Each row of a before or after table is a point. The points were changed in one or more steps. Then noise was added and the rows were shuffled. The steps act on columns, c1 being the first. Write out the steps. A step turns or swaps two columns, mirrors them in a line or flattens them onto one, adds a multiple of one to another, or multiplies or shifts one. Angles are multiples of 10 degrees, from the lower column toward the higher: turns from -170 to 170, lines from 10 to 170 but not 90. Use the fewest steps. Two steps may share a column if one is a turn and the other turns, adds or multiplies; they go together, in the order done. Otherwise the lowest column goes first.

Before (9 x 3)
[[-55  22   1]
 [-64  27 -42]
 [-14 -39   6]
 [ 33  31  -2]
 [ -3   4  95]
 [  1 -33  77]
 [ 29  85 -10]
 [ 27 -18   2]
 [ 16  31   1]]
After (9 x 3)
[[-72  10 -66]
 [-56 -40 -47]
 [  3 -55 -18]
 [ 74  35 -26]
 [-11  42   8]
 [-13 108  26]
 [-19 -25  18]
 [-25  42  31]
 [ 33  27 -43]]
Steps: turn c1 and c3 by 130 degrees; multiply c2 by 1.3

Before (12 x 6)
[[ 55  83 -24  17  52  16]
 [-30 -54  43 -11 -37 -40]
 [ 14  47  22 106 -22  76]
 [-41 -12  -7  22 -20 -45]
 [ -8 -44  -6 -37  -5 -19]
 [ 31  18 -37  35  86   4]
 [-28 -24 -30   0 -34  21]
 [-69 -12  29 -16 -39  -4]
 [-10  38  41  39  20  71]
 [-15  -8   6 -43  16 -72]
 [ 66  41 -50 -14  43 -62]
 [-79 -33 -21 -45   8 -39]]
After (12 x 6)
[[ -8 -33 -15  41  59 -46]
 [ 96  31 -16 -46 -45 -62]
 [ 21  21 -35   4   4 -74]
 [-47  18  38  37 -36  80]
 [-68 -42 -15  31  22  -8]
 [ 34  78  39 -37 -34   4]
 [-25 -30 111  25 -42  74]
 [-57  19 -49 -23  28 -39]
 [-36 -23  -6 -34  29  19]
 [ 43  41  14 -22 -89  15]
 [  1  -2 -33  -9  45 -19]
 [-21 -18  24  -7  14 -43]]
Steps: add -0.5 times c6 to c1; turn c2 and c5 by -100 degrees; swap c3 and c4

Before (8 x 11)
[[ -34   -6  -70  -14  -46   42  -24   77    0   -3  -38]
 [  69  -20    0  -44  -40  -15  -63   40  -79   53  -20]
 [  -6   58  -32    3   26  -47   27    0   -9  -72   -3]
 [  16  -61   41   19   -4  -53    0   11  -45   50   38]
 [  38  -22  -31  -33  -91  -21  -67   54  -25    6 -106]
 [  11  -51    7    4    7  -24  -22  -47   23   68   38]
 [  -2   53  -33   62  -15   -1    5    7  -11  -63   20]
 [   7   -5   71   23   62   29    4    2   43  -12   28]]
After (8 x 11)
[[   0  -55   18   -5   25  -51   22   -2   -4  -20    0]
 [ -23    0   42   10   67   28    5    5   46   35   21]
 [  56   26   15   57  -40  -21  -56   41  -82   99  -22]
 [ -62  -52  -32    9  -16   -5    8    7  -17  -10   23]
 [   0   57   30    7    7  -26  -19  -54   24  114   37]
 [  16    0 -118  -42  -45   38  -27   74   -7   47  -35]
 [ -12   67   92   25   -1  -52    0   10  -49   98   39]
 [  37   21  -12   31  -89  -17  -66   58  -32   58 -103]]
Steps: turn c1 and c4 by 80 degrees; multiply c2 by -1; add -1 times c6 to c3; shift c10 by 50

Before (12 x 14)
[[-28  11  34  65  23  -4  22 -13  10  54  -8 -21  23  39]
 [ 15  35 -21 -40   0 -23 -21  28  11  19  18 -13 -23  18]
 [ 45  36  40  35   1  37   3  -5  14   5  -9 -47   3 -23]
 [ 42  49 -25 -13 -13 -69  20  -8  54  -8   3  33 -29 -57]
 [ 24  38 -12 -18 -17  -9 -43 -21 -32  22  -5  -9   3  24]
 [ -4   8   7  19   1 -15 -38  17 -27 -17  30  14  -1   4]
 [-25  11  -1  17  -7 -23 -30 -55  30   2 -29 -62 -19 -28]
 [  2  24 -34  14  45 -41  11 -18 -23  39  33  19   2 -49]
 [-10   1 -27  -5  13 -43   4 -30  35 -13  34  31 -55  44]
 [-31  12   8  65  -6  37  -2   3  29  10  15  39 -45 -61]
 [-51 -10  30 -52  -3   4 -39 -18   2  53  62  19  -7   0]
 [-56  45  -1  -5  34  19 -26 -16 -25  12  13   1  42  56]]
After (12 x 14)
[[ -57   47  -20   -6   38   19   -4  -14  -11   15   13   16   49   49]
 [ -27   16   12   66   18   -3  -23  -14   59   52   -8  -38   26   36]
 [ -26    9  -57   12  -25  -23  -15  -59   68    2  -28  -31  -23  -26]
 [ -30    9   24   63  -17   38   -9    0   69   11   12   24  -55  -52]
 [  11   32  -29  -42   -6  -23   11   25   27   17   18    7  -22   20]
 [  23   38  -41  -17    1  -13   -1  -22 -112   24    0   25    9   24]
 [  -9   -2   17   -7   -7  -45   24  -32  113  -10   31   31  -45   53]
 [ -52  -14   -7  -54   -3    8  -44  -20    2   52   59   27   -7    0]
 [   6   24   12   14   52  -40   34  -15    6   38   33   13   -5  -49]
 [  -4    5  -16   19   16  -13  -22   18  -68  -12   33   31   -3    7]
 [  44   35  -15   34   -6   38  -37   -4   41    4   -8  -48   -1  -22]
 [  42   51   28  -14  -40  -73   29   -7  125  -11    4   17  -41  -51]]
Steps: turn c3 and c7 by -70 degrees; turn c3 and c12 by -40 degrees; turn c5 and c9 by 30 degrees; multiply c9 by 3; turn c13 and c14 by -10 degrees

Before (9 x 24)
[[-53  12  16  51  43 -22 -18 -70 -55 -10  13 -40 -62  18 -70  -6 -43 -13
   90 -54  -9  67  21 -34]
 [  6  61  35 -20 -44 -23 -38  38  14  17 -47  10  12 -11   6   5  10 -23
  -31 -56  57   1 -13 -30]
 [ 58 -12 -84 -18  10  -4  22 -51  46  26  33  32  22 -68 -24 -12 -30  -7
  -15 -46 -80 -48 -12  51]
 [ 72 -42  19 -19  -1 -39 -49 -32  45  -3  24 -15  -2  53  23 -72  87  -1
   13  42  57  50  29  10]
 [-58 -73  -3   1  41   3   8  -6  24 -41 -19  22   8 -64  21  34  75  69
   83 -10  33  87 -39  33]
 [-13   8  57  41 -17 -55 -52  28 -29 -26  17 -12  28 -66  11  -9  16  24
   78  38 -42 -10  15 -18]
 [ 16   0  -8 -29 -42 -30  60  67  17  29 -71   8  50 -61 -29 -70  39  11
  -34 -28  -4  -7 -35  -3]
 [ 42   8 -27  22 -18  32 -21  23  31  43  31   0  69 -19   8   7  -3 -35
   -2 -32   0   8  68  -1]
 [-11  45  38  50  65  -7  40  16 -85 -40  -3 -20  18  46 -42  23 -36  66
  -11  67  23  64  -7  -8]]
After (9 x 24)
[[ -13    5   56   43  -19  -57 -109   27  -25  -24   21  -13   29  -67
    14  -17   13   23   82   38  -38   -8   11  -18]
 [  -5   62   39   49   63   -7   76   14  -65  -41   -3  -23   16   48
   -15   22  -37   68  -14   66   24   62  -12  -11]
 [  17   11   -9  -30  -40  -30  118   68   20   27  -71    6   47  -60
   -22  -69   39   12  -34  -27   -4   -6  -39   -2]
 [   8   51   39  -17  -45  -26  -75   36   49   20  -45    9   11   -8
    36    5    8  -22  -28  -59   52    0  -10  -30]
 [  42   -1  -27   21  -21   31  -41   27   35   37   33   -2   71  -22
     7    4   -3  -31   -2  -30   -4    6   69    0]
 [  71  -49   19  -17   -2  -36  -97  -34   23   -5   25  -14   -2   53
     3  -72   86    0    7   47   56   47   28    8]
 [ -58  -72    0   -2   39    2   18   -4  -13  -37  -23   21   10  -63
   -21   34   73   68   81  -11   34   90  -43   34]
 [ -52   43   16   52   44  -24  -37  -68  -56  -11   14  -40  -62   19
   -50   -8  -43  -15   90  -53  -13   66   21  -35]
 [  53   -1  -85  -16   12   -7   42  -52   37   24   29   32   21  -68
   -27  -14  -27   -7  -18  -49  -80  -47  -10   53]]
Steps: add 0.5 times c2 to c9; turn c2 and c15 by 30 degrees; multiply c7 by 2
